Every row gives one point. Each copy is the shape, with its points in the same order, turned, moved and blurred by noise. Say if it was mirrored as well.

Shape (7 x 2):
0.013; 0.005
-0.041; -0.005
-0.004; -0.044
0.036; -0.007
-0.045; 0.054
-0.024; -0.014
0.027; -0.025
Copy 1 (7 x 2):
-0.006; -0.007
0.035; 0.034
0.048; -0.025
-0.008; -0.028
-0.009; 0.068
0.035; 0.008
0.014; -0.033
Copy 1 is: mirrored
Copy 2 (7 x 2):
0.020; 0.015
-0.001; -0.039
-0.022; 0.013
0.010; 0.044
0.058; -0.053
-0.003; -0.014
-0.006; 0.033
Copy 2 is: mirrored

Shape (7 x 3):
0.033; 0.026; 0.001
-0.021; 0.008; 0.028
-0.031; -0.012; -0.003
0.000; -0.049; -0.007
0.044; 0.050; -0.036
-0.040; -0.019; -0.044
0.019; 0.016; 0.025
Copy 1:
-0.032; 0.001; -0.025
-0.025; 0.010; 0.034
0.012; 0.019; 0.032
0.030; -0.014; 0.011
-0.031; 0.028; -0.070
0.039; 0.049; 0.019
-0.043; -0.014; -0.005
Copy 1 is: mirrored
Copy 2:
0.029; -0.011; -0.013
-0.014; -0.001; 0.034
-0.014; 0.036; 0.027
-0.032; 0.047; -0.014
0.073; 0.002; -0.021
0.002; 0.075; 0.024
0.003; -0.019; 0.000
Copy 2 is: only turned

Shape (8 x 4):
0.005; -0.012; -0.036; -0.033
-0.014; -0.030; -0.020; 0.066
0.007; 0.012; 0.019; -0.022
0.020; 0.011; -0.010; 0.000
-0.033; 0.072; 0.032; 0.026
-0.023; 0.019; 0.012; -0.020
-0.017; -0.035; -0.007; 0.065
0.011; 0.018; 0.015; -0.045
Copy 1 (8 x 4):
0.001; 0.017; 0.041; 0.014
-0.053; -0.007; -0.036; 0.041
-0.015; -0.008; 0.022; -0.032
-0.026; 0.024; 0.008; -0.007
0.020; -0.013; -0.057; -0.060
0.006; -0.026; 0.012; -0.025
-0.053; -0.021; -0.042; 0.042
0.007; -0.004; 0.041; -0.042
Copy 1 is: only turned
Copy 2:
0.005; -0.005; -0.039; 0.025
0.019; 0.073; 0.028; 0.003
-0.008; -0.034; 0.009; 0.009
0.024; -0.005; 0.006; 0.013
0.001; -0.022; 0.039; -0.070
-0.020; -0.017; -0.002; -0.014
0.012; 0.068; 0.039; 0.005
-0.008; -0.047; -0.006; 0.015
Copy 2 is: only turned
Copy 3 (8 x 4):
0.035; -0.003; -0.028; -0.028
-0.069; 0.009; -0.033; -0.017
0.024; -0.015; 0.000; 0.025
0.013; 0.002; -0.031; 0.016
-0.015; 0.044; 0.038; 0.059
0.017; 0.002; 0.020; 0.011
-0.072; -0.006; -0.023; -0.013
0.047; -0.016; 0.001; 0.024
Copy 3 is: only turned
Copy 4, 8 rows:
-0.018; -0.020; -0.026; -0.035
0.077; 0.003; -0.010; -0.014
-0.026; -0.013; 0.010; 0.010
0.002; -0.034; 0.004; -0.002
0.013; 0.003; 0.096; -0.005
-0.024; 0.003; 0.029; -0.012
0.077; 0.011; -0.007; -0.009
-0.045; -0.015; 0.011; 0.004
Copy 4 is: only turned

Shape (7 x 4):
-0.080; 0.023; 0.023; 0.044
0.050; 0.019; -0.037; -0.019
0.050; 0.025; -0.051; -0.003
-0.017; -0.038; -0.006; -0.002
0.004; -0.004; 0.008; 0.020
0.009; 0.031; 0.007; -0.011
-0.018; 0.008; -0.015; -0.027
Copy 1 (7 x 4):
0.023; -0.026; -0.095; -0.003
-0.024; -0.021; 0.049; 0.021
-0.026; -0.039; 0.052; 0.011
-0.004; 0.025; -0.028; -0.030
0.016; -0.002; -0.006; -0.001
-0.009; -0.007; -0.004; 0.038
-0.039; 0.004; -0.017; 0.001
Copy 1 is: mirrored
Copy 2:
0.005; 0.046; 0.071; -0.048
0.007; 0.005; -0.064; 0.025
-0.005; 0.023; -0.062; 0.024
0.051; 0.012; 0.021; 0.020
0.008; 0.007; 0.012; 0.016
0.004; -0.009; -0.017; -0.017
0.040; 0.012; -0.008; -0.019
Copy 2 is: mirrored
